Each wall is flat, endless, passes through zero and stands at right angles to its row. A trip goes straight from one point to another. List the walls that it crosses, first one first.
In the rows, zero is written as 128.

Walls:
(1): [ 52 161 149]
(2): [138 114  74]
(3): [ 81 129 188]
(4): [ 94 110 123]
(5): [158 188 149]
Trips:
[ 85 107 149] to [122 143 174] => 5, 4
[ 90 101 170] to [140 107 162] => 1, 4
[134 132 153] to [159  88 162] => 1, 5

Walls:
(1): [165 149  91 128 141  80 123 143 139 144 152]
(2): [184 132 153 144 137  78  82 103  53 103  94]
(3): [211  93 186 104 147 101 168 178 104 136 148]
(4): [115  78  81 104 138 147 138  66 168  77  69]
Trips:
[ 99 102  80 123 129 111  84 156 104 139 135] to [ 72 104 127 111 132  78 145 160 169  79 154] => 2, 4
[104 142 153 105 116 130  69 113  99 106 178] to [152 155 112 122  84 180 214 145 177 174 156] => 2, 3, 1
[123 143 137  98 144  70 120  40 115 102 122] to [140 159 104 155 156 124 169 159 142  57 174] => 3, 2, 4
[107 100 125 153 134 194 188  87 170 139 130] to [139 125 171 142 114 150 111 128 109 117 153] => 3, 4, 2
[111 136 207 118 227 175 158 127 183 103  81] to [199  59 155 137  88  85 124 139 158 185  77] => 2, 1
[140 113 158 180 136 109  87 177  82 152 130] to [138  92 188  89 108 119 101  75 116 146 116] => 1, 4
[167 164  89 125  69 115 145  49 147 121  86] to [229  91 104 135 144 135  59 118 148 184 141] => 3, 4

Walls:
(1): [137 161 128 131 146 112 141 104 179 110 147  42  87 124  93 165 157 107
 103  97 117 184 171 121]
(2): [136 106 121  83  49  58 106 111 116 158 121  95 168  94 149 164 155 148
 122  81  93 167  93 177]
(3): [131 118 151 176 138 105 128 130 129 147 180 159 151 111 139 202 139 104
  93 152  50 102  80 191]
(4): [203 110  88 138 207 116 185 157 187 132  80 123  65 144 106 114 105 126
 100 133 115 150 152  97]
(5): [115 156 121  62 100 112  47 138  96 119 144 101 151  89 141  89 135 135
 112 151 145  92 147  92]
(6): [116 137 131 105 119 126 108  36  97 173 133  86 142 152 167 108 178 142
  77 102 122 130 161 120]
Trips:
[ 85 171  86 114 124 145 148 176  59 115  61 100 148 208 131 119 110  91
 130 146 157  80  79 127] to [180  95 170 126  95 100 179 169 165 167  94 196 101  94  97  91 195 111
 121 103 147 114  88 166] => 5, 4, 2, 3
[ 86 129 128 143 105 128 102 116  82 196 164 151 147 137  92 114 161 135
 164 156 148 172  97  84] to [134 112 137 112 123  87 148 164 112 126 137 158 146 167 125 173 132 148
  93  78  96 122  71 120] => 3, 5, 6
[108 104 113 113  95 123 173  89  96 160 145  68 130 119 132 184 190 125
  96 141  91 109  77 167] to [143 131  78 129 127 133 143 100 102 122 102  93 115 156 105 150 127 120
  90 133 126 121 183  92] => 4, 3, 5, 2

Walls:
(1): [181 126  50  95 105 121 178 123 122  81 147 110 128  36 134 108 165 155
  88 178 148 190 184 170 153 141 141 128  72 133 123 114 125 105 162 161
 121 153 123 166  97 105 208 100 119 155 116 175]
(2): [151 113 173 109  87 142 133 151  95  70 125 124 133  97 135 115  91  93
  87 129 125  89 111 110 157  98  87  94 170 100  99 153 134 110 128 237
 146 116 136 105 115 150 129 162  87 149 118  83]
(3): [145 149 148 115 127  69 110 178 124  94  67 156 189 108  87 101 151 203
  80  72 126 130  73 162 137  65 136 109 132 126  80 140 105 158 124 123
 124 143 120 141 105 151 126  44 156 141 119 127]
(4): [159 105 166 108 103 187 142 147 100 134 164 121  99 146  87  62 106 111
 163 168 127  88  85 128  98  83 129 169  79 149  85  65  90  46 144 114
 126 107 202 103 169 126  80 131  95 111 128 118]
(5): [132  84  98 108 134 121 103 116 155 185 128 115 116  80 118 162 118 113
 140  83  72 136  97 187  90 129 160  94 170 125 117 181 199 145 135  67
 105 139 119  57  98 106 129 144 143 134  91 174]
(6): [112 152 151 151 128 109  72 127 162 138 127 158 148 133  64 105 136 110
 131 101 186 128 108 101 156 155 110 139 118 138 133  98 114  89 184 132
 115 205 177 128 165 149 119 128 133 100 135 209]
(7): [110 160  94  48 128 162  87  90 134 172 173  88 106 103 126 131 141 117
 120 122 110 136 127  93  75  95  99 133 180 102 156 103 124 109 118 149
 142 116  89 182  87 154 156 117  35 125 111 134]
(8): [127 106 169 118 101 112 162 140 129 118  85 154 141  96 141 138 123 126
  98 180  86 145 161 121 162  92 121 153  91 129  57 141  94 107 112 179
 141 142 130 160 102 141 144 116  94  80 139 192]
Trips:
[ 92 122 151 113 155 163 161 141 118  93 111 135 151 163 191 150 139 104
  91 106 136 112 128 104 147 187 120 145  90  91 133  59 114 108 148 174
 113  64 150  61  86 118 134 102  60 136 128 140] to [183 153 133 115 113 102 107 123  90 150 103 125 163 128 176 153  83 115
 103  72 170 111  88 121 106 124 169 135 132  63  19 104 154  72 145  66
  85  93 130 154 130  29 144 161 146 146 110 196] => 7, 6, 5, 3, 2
[140 231 102 188 165  74 137 118 143  90 146 153 100 120 131 175  99 120
 143 130 115  79 101 186 127 172 113 131  94  83 117 110 105 142 204 101
 130 122 142  85 158  65 190 171 201 132 155 156] to [133 151  91 114 202 143 114 102 156 141 140  89 124 125 135  97 156  95
 146 172 174  32 112 142 122 136 101  73 160 104 120 121 162 174  97  52
  63 108 109 109 114 136 109 109 153 137 144 135] => 1, 6, 7
[135 114 116  95  96 163 125 125 113 204 171 139 165 120 117 110 114 168
 127  92 167  95 135 152  82 136 134 132  96 213 121 103 163 184 150 184
 116 148  76 121 125 148 141 125 161 120 172 153] to [131 156 118 137 121 201  46 131 131 117  82 110 130 106 107 116  65 133
 107 135 106 125 131 134 116 223  71 121 154 143  80 118 126 139 113  90
 189 149 100 144 165 128 129  80 143 180 154  75] => 1, 5, 2, 6

Walls:
(1): [126  78 109 119 163 110 159  46 136 171 162 154  89 177 120 206 114 129
  71 117 134 115 141  99 123 200 114 143 166 109  80  96 173 110  85 109
 140 119 103  99 158 138 159 221  66  87  98 191]
(2): [124 141 125  78 167 118 127 122 135 115 134 135  90 174 166 138 113 134
  97  82 131 191 123  91 173 183 133 118 141  96 156  91 185 191 118 138
  68  23 120 101 148 164 146 154  99 166 154 152]
(3): [ 93 159  79 103 129  77  82 107 132 119 125 158 150 130 160 160 139 121
 114  84 144 144 113  94  51 113 144 123  94 181 129 143  37 121  85 132
 100 100 212 162  87 154  91 110 145 226 147 154]
(4): [124 126 218 185 152  97 139 111 153  99 182 157  79 133  64 107 136 128
 164  68 107 150 109  87 180 150 136 126 119 146 122 107  78 127  97 121
 170 137 192  43 194 188 102  98 146 176 128 152]
(5): [106 143 121 133 161 139 175  60 141  85  95 163 102 125 194 174 211 193
 150 179 152 171 106 156 165 171 181 172  89 104 172 148 177 208 152 139
 181 177  78 138  85 105 117 137 150 106 189 154]
(6): [ 72 102  98 181 124 102 118 152 146 151 179 122 164 198  85 124 139 110
 147 150 103 126 105 145 184  87 129 171 118 139 118 142 172 144 103 134
 154  59 208 153 118  86 125  41 115 127 101 166]
(7): [147 182  89 103 126  88 109 172 147 142 112 143  72 100  88  95  72 136
 179  79 132 209 171 139 105 157 150 112 128 106 160 176  87 118 116 125
 150 166 199  99 155 120  15 127 123 172 140 118]
(8): [122 133 166 192 161 127 134 179 104 167 144 102 147 168 183  98 110 159
 111  85 110 106 196 189 165 139  70 111 167 119  37 131 146 150 112 116
 149 211  78 111 131  72 111 142 120  67 133 113]
Trips:
[106 166  72  93  88 114 131 168  90  65 106 118 187 150 152 131 128 101
 102 115 144 139 130 144  96 147 117 107 134  99 130  73 114 143  93 175
 106 143 126  82 190  50 116 164 115  79 153 149] to [145 121 112 143  96 165 184 152 162 144 160 217 144 162 145 113  88 158
 120  86  98 156  91 107 131 101  73 166  91 117 117 138 162 176 128 124
 132 126 198 101 180 108 136 129 106 123 114 123] => 3, 6, 4
[ 94 198 153  82  57 103  98  29 124 162 129 105 110 163 129 170  60 129
  89  76  72 161 176 153  70 104 143  90  82  83 104 155 173 132  82 136
 123  96 161 133 187 182 163 179 192 158 144 114] to [ 98 131 139 137 108 155 161 197 141 102 121 187 101 162 147 165  61 132
 163 110 112 178 178 120 168 106  92 122 133 195 105 167 172 100 100 158
  64 149 116 177  71 138 147 136 173 163  86 150] => 4, 8, 6, 1
[147  72 116  96 136  90  90 135 197 140  83  96  94 109 156 160 181 139
 155 136 111 149 152 138 124 155 116  70 138  98  93 140 166 171 185 107
 102 112 153  91 127  73 125 198 138  92 139 140] to [188 142 138 167 141 118 128  99 184  95  45 135 148  94 127  94  98  98
 113 101 139 143 151  59 162 130 129 107  84 103 125 129 178 118 142 105
 108  85  92 160  65  96  90 158 112  70 127 181] => 7, 8
[113  56 101 126 204 166  77 139 129 160 110  94 161 149  79 129  54 127
 109 175  79  81 206 140 123 109 217 120 138  97  87 147 113 110 159 111
 104 180  58 200 110  86 131 164 163 115 186  99] to [ 92  57 169 141 101 141 127  77  98 105 106 122 141 176 103  65 180 161
  90  75  73  67 126 188  92 119  69 135  60 111 154  99  74  72  67 120
 100 165 160  97 122 114  81 134 113 162 191 108] => 1, 3, 4
[124 174 136 121 142 133 190 102 161  73 146 103  99 105 141 219 152 109
 104 176 116 110 166 130 136 121 126 133 150 131  90 157 109 126 161  97
 102  75 115 101 169 106 155 192 196 136 134 150] to [105  92 128 166 217 207 112 110  46 217  76 155 172  96 112 117  99 132
 146 103 105  96 128  95 141  84 141  90 113  35 141  97 196 163 130  36
 118  76  97 105 126 138  94 142 123 126  67 143] => 8, 5, 6
